Each point is reached from the start by the listed moves, each made once or not at all, plus a little noise. Say if it took an odd or an even number of moves. Then give how often each move was made.

Moves:
(1): |  0.000 | -0.052 | -0.010 |  0.033 |
(2): | 0.029 | 0.010 | 0.023 | 0.004 |
(3): | -0.019 |  0.037 |  0.028 |  0.022 |
Start: | 0.011 | 0.021 | 0.008 | 0.014 |
Points:
| -0.008 |  0.005 |  0.024 |  0.070 | -> even (1, 0, 1)
| 0.010 | 0.020 | 0.010 | 0.015 | -> even (0, 0, 0)
| 0.019 | 0.012 | 0.047 | 0.073 | -> odd (1, 1, 1)
| 0.019 | 0.067 | 0.059 | 0.040 | -> even (0, 1, 1)

Moves:
(1): |  0.016 |  0.008 |  0.020 |  0.007 |  0.013 | -0.001 | -0.037 |  0.017 |
(2): |  0.030 |  0.043 | -0.050 |  0.005 | -0.015 | -0.018 | -0.023 |  0.026 |
(3): | -0.032 |  0.030 | -0.002 |  0.024 | -0.001 | -0.011 | -0.010 | -0.002 |
(4): | -0.014 |  0.007 | -0.021 |  0.008 |  0.046 | -0.027 |  0.028 | -0.008 |
(5): |  0.026 |  0.006 | -0.014 | -0.013 | -0.006 | -0.016 | -0.018 | -0.072 |
(6): |  0.028 | -0.002 | -0.018 |  0.031 | -0.009 |  0.025 |  0.020 | -0.004 |
(7): | -0.001 |  0.056 |  0.025 |  0.018 | -0.037 | -0.031 |  0.017 |  0.008 |
(8): | -0.011 |  0.044 |  0.011 | -0.018 |  0.027 |  0.052 |  0.007 | -0.015 |
Start: |  0.007 | -0.019 |  0.013 | -0.022 |  0.020 |  0.029 |  0.031 |  0.004 |
Points:
|  0.012 |  0.105 | -0.066 |  0.029 |  0.065 |  0.045 |  0.049 |  0.001 | -> odd (0, 1, 1, 1, 0, 1, 0, 1)
|  0.016 |  0.128 | -0.018 | -0.013 |  0.034 |  0.001 |  0.059 |  0.008 | -> even (0, 1, 0, 1, 0, 0, 1, 1)
|  0.074 | -0.001 | -0.001 | -0.002 |  0.020 |  0.039 | -0.003 | -0.048 | -> odd (1, 0, 0, 0, 1, 1, 0, 0)
|  0.062 |  0.013 | -0.054 |  0.009 | -0.007 |  0.039 |  0.029 |  0.026 | -> even (0, 1, 0, 0, 0, 1, 0, 0)

Moves:
(1): |  0.009 | -0.029 |  0.011 |  0.005 | -0.002 |  0.007 | -0.026 | -0.010 |  0.008 | -0.051 |  0.006 |  0.035 |  0.033 | -0.032 |
(2): |  0.008 |  0.040 |  0.016 | -0.021 |  0.004 | -0.055 |  0.025 |  0.006 | -0.053 | -0.022 |  0.035 |  0.019 | -0.037 | -0.015 |
(3): |  0.013 | -0.024 | -0.011 |  0.005 | -0.009 |  0.008 |  0.008 | -0.026 | -0.006 |  0.001 | -0.029 | -0.016 | -0.044 | -0.010 |
(4): | -0.016 | -0.009 |  0.021 |  0.011 |  0.015 |  0.038 |  0.031 | -0.038 | -0.009 |  0.027 |  0.018 |  0.036 | -0.017 | -0.017 |
(5): | -0.014 | -0.040 |  0.010 | -0.009 |  0.001 | -0.021 |  0.001 | -0.001 | -0.014 | -0.012 |  0.014 |  0.023 |  0.018 | -0.009 |
(6): | -0.026 |  0.007 |  0.000 |  0.009 |  0.021 | -0.002 |  0.015 | -0.025 | -0.006 | -0.013 |  0.014 | -0.024 | -0.002 | -0.008 |
(7): |  0.011 | -0.002 | -0.010 | -0.007 | -0.011 | -0.019 | -0.012 | -0.010 |  0.016 | -0.010 | -0.037 | -0.027 |  0.037 | -0.040 |
(8): |  0.007 |  0.015 |  0.009 |  0.011 |  0.063 |  0.032 |  0.005 |  0.021 |  0.009 |  0.046 |  0.009 | -0.022 |  0.002 |  0.015 |
(9): |  0.014 |  0.004 | -0.013 |  0.002 |  0.004 | -0.006 |  0.015 | -0.014 | -0.002 | -0.004 |  0.014 | -0.018 |  0.013 | -0.031 |
(10): |  0.004 |  0.010 |  0.006 |  0.026 |  0.002 | -0.015 | -0.018 | -0.012 |  0.004 |  0.032 |  0.005 | -0.021 | -0.024 |  0.026 |
(11): |  0.003 | -0.011 |  0.021 |  0.006 | -0.012 |  0.029 | -0.006 | -0.010 | -0.005 |  0.008 | -0.001 | -0.014 |  0.011 | -0.014 |
(12): | -0.016 | -0.036 |  0.044 |  0.032 | -0.006 |  0.035 |  0.052 | -0.019 | -0.001 | -0.023 | -0.001 | -0.007 |  0.039 | -0.020 |
(13): |  0.008 |  0.000 |  0.019 | -0.012 |  0.007 |  0.000 |  0.006 | -0.001 |  0.012 |  0.001 |  0.018 | -0.007 |  0.001 |  0.027 |
(14): | -0.010 |  0.011 |  0.051 |  0.007 |  0.014 | -0.029 |  0.020 | -0.007 |  0.010 | -0.025 |  0.071 |  0.008 | -0.014 | -0.042 |
Start: |  0.013 |  0.022 | -0.025 | -0.018 | -0.030 |  0.002 | -0.019 |  0.002 | -0.012 | -0.027 | -0.001 | -0.027 | -0.001 |  0.035 |
Points:
|  0.009 | -0.102 |  0.096 |  0.016 | -0.016 |  0.018 |  0.079 | -0.124 |  0.004 | -0.120 |  0.071 | -0.002 |  0.064 | -0.140 | -> odd (1, 0, 1, 1, 1, 0, 1, 0, 1, 0, 0, 1, 1, 1)
|  0.051 |  0.053 | -0.022 | -0.031 |  0.016 | -0.033 |  0.005 | -0.009 | -0.044 | -0.009 | -0.022 | -0.075 | -0.042 | -0.016 | -> even (0, 1, 1, 0, 0, 0, 1, 1, 0, 0, 0, 0, 0, 0)
|  0.008 | -0.037 |  0.049 |  0.032 |  0.030 | -0.028 |  0.032 | -0.071 | -0.056 | -0.076 |  0.016 | -0.069 |  0.020 | -0.056 | -> odd (1, 1, 1, 0, 1, 1, 1, 1, 0, 1, 0, 1, 0, 0)
|  0.042 | -0.059 |  0.099 |  0.031 |  0.024 |  0.036 |  0.063 | -0.113 | -0.053 | -0.031 |  0.049 | -0.046 |  0.031 | -0.088 | -> even (1, 1, 1, 1, 1, 0, 1, 1, 1, 1, 1, 1, 1, 0)
